Each row of a before or after table is a point. One or more steps were done to the points. Then noise was added and the rows were shuffled. The steps act on how far a point lies along the listed directions, d1 being the first. Name the steps. A step turns or swaps two directions, mirrors them in a line or flattens them onto one, adds a multiple of one to another, or multiplies one. Angles are multiples of 10 degrees, from the lower direction toward the higher: turns from -170 to 170, lines from 10 to 170 but not 90. Use the fewest steps. Two steps may share a direction if one is a turn and the other turns, adds or multiplies; they go together, in the order done. Otherwise the lowest direction goes first.

Directions:
(1): [-30 -32  44]
(2): [-24 -37 -44]
Before (9 x 3):
[[-22 -28 -40]
 [ 25  41   1]
 [ 41  18 -15]
 [  1  21 -30]
 [ 28  28   0]
 [-47 -60  21]
 [  9  30  -6]
 [ 15  35  13]
 [-39 -33  22]]
After:
[[ 39  58  32]
 [-25 -13 -15]
 [-32 -14  10]
 [-10 -44 -11]
 [-17 -10 -35]
 [ -5   9  51]
 [-24 -27 -34]
 [ 24  49  12]
 [-11 -28 -24]]
Steps: turn d1 and d2 by -140 degrees

Directions:
(1): [ 21  10  23 -44  44  -2 -49  -9]
(2): [ 22 -41 -21  17  60   5  29  -2]
Before (9 x 8):
[[ -6  -2   0   2  -8  13  -9   0]
 [-25   8   5   7 -29  16   8   4]
 [  4 -34 -28  34   4   4  33   5]
 [ -1   3 -10  10  -6   8  30 -12]
 [  2 -25 -22  43  26   5  48   0]
 [  4  18   4  -9 -22   8 -15 -13]
 [ -9 -33 -26  37  18   1  47   8]
 [-13 -16 -25  24  12   7  41   3]
 [ -3  19  19 -11  -2   1 -29  14]]
After, 9 rows:
[[ 13  -6  12 -30  60  -3 -30  -4]
 [  6   1   2 -25  50   3 -15  -6]
 [ -4  -9  -4   7  -1  14  -2   0]
 [  3  -2 -15  17 -19  10  18  -9]
 [ 24 -13   3 -23  44   0 -32  -6]
 [ -6 -20  -7  13  19  19  23   2]
 [ 14   2  -1 -10  25   8   9 -17]
 [-14   5  -1  23 -24   3  10  21]
 [ 21   8  19 -26  57   1 -33 -12]]
Steps: turn d1 and d2 by -110 degrees

Directions:
(1): [  8  12  14  33   7  12 -42 -27  60  -2  -9  -7]
(2): [ 52 -40  -8  -9  -5  31  33 -23  17   3  -4  23]
(3): [ 14  25   5  -7  37  44  13  17  -2 -42  20 -32]
(4): [ 16  -9 -22  24   1 -55  23 -16  13 -29  31 -25]
Before (11 x 12):
[[  2   3  10   7 -10   3  -8 -16  15  13  -2   8]
 [  9  21  -2   0  35  18  18   8  -8 -39  33 -26]
 [ -9   9  -6 -13  -1   6   5   9 -19   9  -9  10]
 [ 11  -5  -1   0  -3  -5  30  -3 -13  -1  14 -10]
 [ 28 -25 -22  -5 -10 -18  38 -21   0  -3   6   9]
 [-12  12  10  14  -5  -1 -37 -14  30   4  -2   0]
 [ 34 -36   0 -27 -20  20  37 -14  -1   0 -10  23]
 [ -8  16  -2  -8   2  -6  -7   8 -16   1  11  -1]
 [ 10  -3  -1  -4 -13  21  -1 -15  12  18 -13   5]
 [  3  -9   1  -9 -11   5  12  -4   2  13   0  20]
 [ 11  -9 -27   9  -8 -49  29   2  -7 -17  31 -25]]
After:
[[-16  17  -5   9 -10 -18 -12  -7   6   7   1 -17]
 [ 10 -11 -23   5  -8 -45  29 -17  -3 -10  15  -7]
 [  0   3  12   8  -6  15 -33 -18  33  10  -8  10]
 [ 11  -4  -1   0  -3  -7  29  -1 -15  -1  14 -11]
 [-19   8  -7   2 -14 -61  12   4 -13 -24  19 -25]
 [ 23  10  -2  -8  33  39  25   4  -6 -32  26 -13]
 [-16   7  -1   2 -10 -24   4   3  -3   4   9   3]
 [ 45 -36 -24  -8 -12   1  44  -7   0  -2  14   4]
 [ -4   9  10  12 -10  -8 -10 -13  13  10   1   0]
 [  8   5   0 -17   0  15   1   3 -12   7   2  12]
 [-13  13  -7 -11  -1   0   4  11 -21   7  -7   5]]
Steps: mirror d2 and d4 in the line at 60 degrees

Directions:
(1): [-27   3   2 -16 -32  11  -8  17  41 -30  52  10  23   7  29 -29 -49 -22
 -14 -32  -6  -1   7  -1]
(2): [-41  -5  -9  13 -27  -9  18  40 -36 -13  18  -6   7 -19  -4   7 -20  57
  -7  41   8 -27 -28 -18]
(3): [ 28 -17 -41  27 -17 -18  18 -24 -23  10   4  -3 -12 -46 -22  -7 -32   3
  -5 -60  17 -26  18  -2]
(4): [ 26 -11  13  -4 -35   9  31  26  36 -30 -12  -2  -5 -59   0   9  15   6
  32   7  15  53  -2   5]
(5): [-25  30  -7  15  -4 -45  -2  28  14 -32 -15   1  15  26 -29  -8  35 -12
  35 -20  43 -22  28 -15]
(6): [ 34 -16  17  53 -12  13  10  37 -19 -23   3 -31  19  34  13  45   0 -19
 -31  -7   0  -2  17  28]
Before, 13 rows:
[[  5   5   4   2 -18 -17  13  17  -1 -20 -16  -7  -4 -21 -18   5  28   7
   30 -13  25  19   9  -3]
 [  0  23  -3  -1  19  -3 -23 -12  17  11 -14  -2   7  20  -2 -10  21 -18
   14 -14   5 -14  12  -1]
 [ 10  -3  11   8 -20   9  13  10   5 -19   8  -8   1   5   3  11   9 -15
    2  -2  -2  15  14  11]
 [-11   6  -3  -4   9   1  -8  -7 -17  11  -6   5  -1   4 -16  -1   6  13
    4  10   0  -6 -16  -2]
 [ -4  18  23 -22   6   6  -1  13  39 -19 -22  -3   9  12  -3   1  38  -2
   40  31   0  34  -5  -7]
 [ 15 -10  14   7  -8  27  -9  12  16 -11  32  -8  14  23  25   8 -21 -31
  -23   3  -6  19   0  20]
 [-10  -6  12 -25 -12  20  -8  -7  27   0  32   7  13  20  43 -11 -33  -9
  -26  11 -17  15  -5   2]
 [  5  -9   9 -29  -5  19   5 -17  34   7  -4   7 -15 -39  11 -13   1  -8
   13  12  -6  47 -17  12]
 [ 16  17  20 -21  14   0  -8  -7  33   3 -18   6 -10  -3 -10  -8  29 -11
   20  11  10  30  -4   3]
 [ 37  14  30 -11   7  35  -9   9  33  -7 -25   5  -8  11  32  15  41 -22
   13  29 -17  48  -2  16]
 [-10   3  15  11 -13   3  -1  27   5 -35  22  -2  30  34   2  11  -1 -16
   -5 -26  11  -6   6   0]
 [ 17  -2  14   9 -12  12   5  19  31 -40  10   5  15  26  15   8   4 -46
   -3 -30  -7  17  27   5]
 [  9  13  20  -5  25   2 -20   1  26   0 -10   0  11  54  13   1  16 -48
   -1 -19  -5  11  15  14]]
After, 13 rows:
[[ 39  -2  13  14  11   6   9   3  12 -19 -28   1  -2  19  -4  24  40 -38
   11 -14  -3  25  25   7]
 [ 15 -13  11 -19  -5  18  14 -10  23   7 -17   0 -20 -48   4   1  13   2
   17  24  -2  52 -20  14]
 [ 11  12  15   7  42 -10 -13  -2 -12  20 -38  -6  -3  46  -7  19  42 -17
    6  14   0   1   2   7]
 [ -5   5   3  -5 -29 -17  17  24   6 -27  -8  -3  -3 -34 -16  -2  20  15
   35  -9  27  22   4  -8]
 [ 41 -11  17  15  12  26 -10  -3   7   4   5 -13   4  27  14  22   6 -38
  -17   5  -6  27   5  28]
 [  7  14  16 -14   8  -6   3   6  13   3 -24   2 -14 -18 -19   1  33  18
   24  36  16  24 -17  -5]
 [ -8  23  -8   3  24 -10 -18 -10  -5  20 -23  -4   1  14 -12  -4  29   5
   16   6   8 -25   1  -9]
 [  8   6  16   5   5   2  -7   5  10 -20   3   1  21  37  -4  10  17 -30
    3 -33   9   3  13   5]
 [ 25  -6  17 -18  14  21 -13 -30  24  18   2   2   3  31  34   3  -3 -29
  -21   4 -18  27   8  14]
 [ 32   9  28   3   1  29   6  27   6  -8 -36  -3 -12  -7  21  32  51  12
   16  60 -10  42 -17  10]
 [-10  17  21 -22   0   4   7  20  33 -21 -24  -3   6  -2  -7   3  39  14
   46  44   4  35 -13 -13]
 [ 16  -4  12   9 -17   8  16   7   3 -16  -1  -9  -3   0  -1  15  17 -14
    7   2   0  19  13  12]
 [-22   7  -4  -7   0   2  -9   0 -13   4   9   7   6   7 -10  -7  -8  13
   -1   6  -1 -12 -17  -4]]
Steps: turn d1 and d2 by -70 degrees; multiply d4 by 1.3; add -0.3 times d5 to d6

Directions:
(1): [-28 -19   7 -11   5  23 -17 -15  28 -23 -15  15  25  -1 -40  44 -22  23
 -26  26 -25  -9   2  35 -60 -28 -16 -16   6 -17   9 -24   2  14  18  -2
  -5  24  18   2   1 -24 -23  -5  18  -6  -1  30  -5  14 -41  50  -7  -8
 -14   0   9  32   4  10   5 -23   4 -41]
(2): [-15 -42  -9 -15  31 -41 -28 -16  27 -12  40 -32 -24  18  12  -5  -9 -31
 -16  -9  -2 -12  18  10   4  21   0  29   7 -28  -6 -20  14  -4 -39  30
  -6   3  29  49  -7 -22 -33  -3   6 -25  19 -17  19  19 -10  -7   9 -48
  14  -7  10  11 -17 -21  -3  -5  31  34]
Before:
[[  6   4  -8   6  -2  -4   4  -2  -2  -1   4  -3   2   0  -4  -3  -2   2
    1   7   2   2  -2  -8  14  -5  -2   8   5   2  -3  -1  -4   3  -7   1
    3  -2  -1  -1   0  -1   3   0   0   0  10 -10   6  -2   1  -4  -4  -2
   -1   2  -5   0   0  -6 -11   7  -8   6]
 [  5   6  -2   4  -9   7   8   4  -6   0 -13  13   1  -8   6  -4   5   4
   -2  10  -1   1 -10  -8   4  -6   6  -6  -9   6   0   2  -5   1   6  -2
    6   1   0  -7   2  -1   4   7  -4   3  -2   1  -3  -7  -4  -4   3  12
    0   4   3  -5   6   5  -2   2  -8  -6]
 [  8  -3  -2   4  -8   2  -6  12   2   8  -8   3  10   0  -7   2   4   5
   -5  -5 -10  -1  -5   0   5  -5   0  -1  -1   5   1   8  -4  -3   7 -12
    5   1  -6  -2  -3   3  11   2   4   3  -5   3   0  -4   8   4   4   5
   -1   7  -3  -1   3   4  -3   0  -9 -15]
 [ 15  12   0   5   0  -6  13   4 -12   7   8   0 -13  -3  19 -25  12 -10
   10 -11  18  17   1 -24  30  12   8  14  -7   3  -3  13  -3 -12  -5   1
   10 -11 -14  -6   3  18   8   4  -7   5   0 -18   6  -7  20 -29   5   9
   13  -1  -5 -16   2  -1   1  12  -5  15]
 [ -2  19   8  -1 -19  31  10   2  -8   3 -24  20  22 -17 -17  18  -3  23
   -8   4  -4   5  -2   5 -25 -18   2 -22  -4   6   9   5  -5  11  18 -13
   -3   3  -6 -26   8   1   7  -6   9   9  -4  16 -14  -4 -12  26  -8  25
   -8   3  -6   5  -3   9   3  -7 -18 -33]
 [  9  33   8  13 -27  36  30  16 -25  10 -38  35  20 -17  -8   5   6  26
   14   5   0  13 -11  -3  -1 -15  -7 -29  -6  34   6  15 -15  -3  31 -28
    7  -7 -23 -41   7  24  34   2 -10  27 -18  13 -13 -31   6   0  -7  36
  -10  11  -8 -13  10  21   9  12 -28 -27]
 [  7   9  -3   9 -12   9   8   4 -18   7 -17   5   7  -6   2  -8  13  11
    6   2   3   8  -8  -7   4 -13  -2  -8   4  14   3   1   0  -4  10  -1
    6   2  -8 -13   8  11   9   0  -6   8  -8   9  -4  -8   5  -2  -3  19
   -3  -1   0  -4   2   1  -3   5 -15  -7]
 [-17  -9   9  -8  -7  28 -14 -14  24 -15 -19  16  21  -5 -33  37 -13  28
  -21  26 -17 -10  -4  26 -59 -21  -8 -22   3 -10   5 -15  -2   6  14  -8
   -1  22   9  -7  -1 -22 -15  -5  13   0  -6  27 -10   9 -38  53  -4   0
  -17   5  10  21   9  15   5 -24  -2 -38]
 [ 10  -7   3   5   5 -18   3   3  -2   5  10 -16 -13   8  15 -14  10 -12
   -2 -13  10  -1   1  -9   9  20   1  16   3  -7 -10  -2   4  -1 -13   3
   -5  -3  -1  16  -1  -2  -2  10  -1  -3   8  -8   4   0   9 -14   6 -11
   19   1  -1  -9  -6  -7   6  -3  -2  20]
 [  9  11   8   6  -6   0   8   3 -17   1  -5   4  -7  -6  12 -10  12  -7
   13  -8  11  10   3 -12  13   9   4   0   4  11  -1  17  -5  -5  -8  -7
   -4 -13 -15  -6  -6  18  13   0  -3   8   1  -9  -5 -20  14 -15  -5   9
    2   6  -7 -12  -6   9  -6   4  -3   5]
 [ 15  13   3   1  -7  10  12  14 -17   8  -6   2   4  -4  12 -14  15   4
    8  -5   4   7 -10 -11  13   9   4  -5  -2  22  -9  13 -14   1  11  -9
    5  -7 -18 -21   7  19  18   4  -5  11   1  -1  -5 -12  19 -15  -6  16
   -5   5  -9 -16   7   0   5  12  -3   2]
 [ -4  -6   7 -15  11  -2 -14  -9  20  -6   6  -1  -1   6  -3  11  -6   4
  -13   5  -7   2   4  11 -16  -7 -14   3   1 -12   5  -8   2  -3  -2   2
   -6   9   9   7  -4  -9  -8   0   4  -6   3   6   3   6 -16   8   2  -7
   -2   5   4   8   0   2   3  -9   9   2]
 [ 16  27   0  12  -8   9  21  10 -24  10 -19  14   1 -10  16 -18  15   1
   14  -5   5  11 -15 -18  21   3   6  -6  -8  22   0  22 -11  -6  15 -10
    9  -7 -13 -29   6  20  28  -4 -10  14  -4   3  -8 -13  15  -9   2  20
   -4   2  -7 -10   8   3  -4   6 -14  -4]]
After:
[[  9 -10   3   5   9 -22   2   1   0   5  14 -18 -15  10  15 -14   9 -15
   -3 -13   9  -1   2  -9  10  21   1  18   4  -9 -10  -4   6  -1 -16   6
   -6  -3   1  21  -1  -4  -5   9  -1  -4   9  -9   5   1   8 -14   5 -15
   19   0   0  -8  -7  -8   6  -3   0  23]
 [  8  -3  -2   4  -9   3  -6  12   2   8  -8   4  10   0  -8   2   4   6
   -5  -5 -10  -1  -6   0   4  -6   0  -1  -2   5   1   8  -4  -3   8 -12
    6   1  -6  -2  -3   3  11   3   4   4  -6   3   0  -5   7   4   3   5
   -1   8  -3  -1   3   3  -3   0  -8 -15]
 [ 13   9   3   0  -4   6   9  12 -14   7  -3  -1   1  -3  14 -13  15   2
    6  -5   3   6  -8  -9  13  11   4  -2  -1  20  -9  12 -13   1   6  -6
    3  -7 -15 -17   6  18  14   4  -4   9   2  -3  -4 -10  18 -15  -6  11
   -3   4  -8 -15   6  -1   5  12  -1   6]
 [  5   3  -8   5  -1  -4   3  -3  -1  -2   4  -4   1   1  -4  -3  -1   1
    0   6   2   1  -2  -7  14  -5  -1  10   6   1  -3  -2  -4   3  -8   1
    2  -3   0   0   0  -2   3   0   1  -2  10 -10   7  -2   0  -4  -3  -4
    0   2  -4   1   1  -6 -11   6  -7   7]
 [ 14  24  -1  10  -5   5  18   9 -21   9 -15  10  -1  -8  18 -19  14  -2
   12  -5   5   9 -14 -17  22   7   6  -3  -7  20  -1  20  -9  -7  11  -6
    9  -6 -10 -24   5  18  25  -5 -10  12  -2   1  -7 -11  14 -10   2  15
   -3   2  -6  -9   6   0  -4   6 -12   0]
 [  8   7   7   5  -3  -4   5   2 -15   0  -1   1 -10  -4  13 -11  11 -11
   11  -8  10   8   5 -11  14  12   3   3   5   8  -2  15  -4  -6 -12  -4
   -5 -11 -12  -2  -7  16  10   0  -2   5   2 -11  -4 -17  13 -15  -4   4
    3   5  -6 -11  -8   7  -6   3   0   9]
 [  9  32   8  13 -27  35  30  16 -24  10 -37  34  21 -15  -8   5   6  25
   14   4  -1  13 -11  -3  -1 -15  -7 -28  -6  34   6  16 -15  -2  30 -27
    7  -7 -23 -40   7  24  33   1 -10  27 -18  13 -12 -31   6   0  -7  35
  -10  10  -7 -12   9  20  10  12 -28 -25]
 [ -4  -2   8 -14   9   2 -12  -7  20  -5   2   2   1   5  -4  10  -5   6
  -12   6  -7   2   3  11 -16  -9 -15   1   0 -10   5  -6   2  -3   1   0
   -6   9   6   4  -4  -7  -4   0   4  -4   1   7   2   5 -15   8   2  -4
   -2   5   3   7   1   4   3  -8   7   0]
 [  7   8  -3   9 -11   8   6   4 -17   7 -16   4   6  -4   3  -9  13  10
    6   2   3   8  -8  -6   4 -13  -3  -6   4  12   3   1   0  -3   9   0
    6   2  -7 -12   8  12   8  -1  -6   8  -8   9  -4  -7   5  -2  -3  17
   -2  -1   1  -3   2   0  -3   6 -14  -7]
 [-13   3  12  -4 -15  38  -7 -10  17 -12 -29  25  28 -10 -36  39 -11  36
  -17  29 -17  -7  -8  23 -59 -27  -8 -30   1  -2   7 -10  -5   7  25 -16
    0  22   3 -20   0 -17  -6  -5  11   7 -11  32 -15   4 -35  55  -7  13
  -20   7   7  19  14  20   5 -23 -11 -48]
 [ 13   6  -1   3   6 -13   8   1  -8   5  14  -5 -17  -1  21 -26  11 -14
    8 -12  17  16   4 -22  30  15   8  18  -6  -1  -4  11  -2 -13 -11   6
    9 -10 -10   2   1  14   3   3  -6   1   3 -20   8  -4  18 -29   6   2
   15  -2  -4 -15   0  -5   1  11   0  21]
 [  0  24   9   0 -22  35  13   3 -12   4 -28  23  24 -19 -18  19  -2  26
   -7   5  -3   5  -3   4 -25 -20   1 -25  -5   9   8   7  -6  12  21 -15
   -2   3  -9 -31   9   3  10  -5   8  13  -6  17 -16  -5 -12  27  -8  30
  -10   4  -6   4  -1  11   4  -6 -23 -37]
 [  5   4  -2   4  -9   7   7   4  -5   1 -12  14   0  -8   7  -4   4   3
   -3  10  -2   1 -10  -8   4  -7   7  -6  -9   6   0   1  -4   1   6  -2
    6   1   0  -5   2  -1   4   7  -4   2  -2   0  -3  -7  -4  -4   3  11
    1   4   3  -5   5   6  -2   2  -8  -6]]
Steps: add -0.3 times d1 to d2
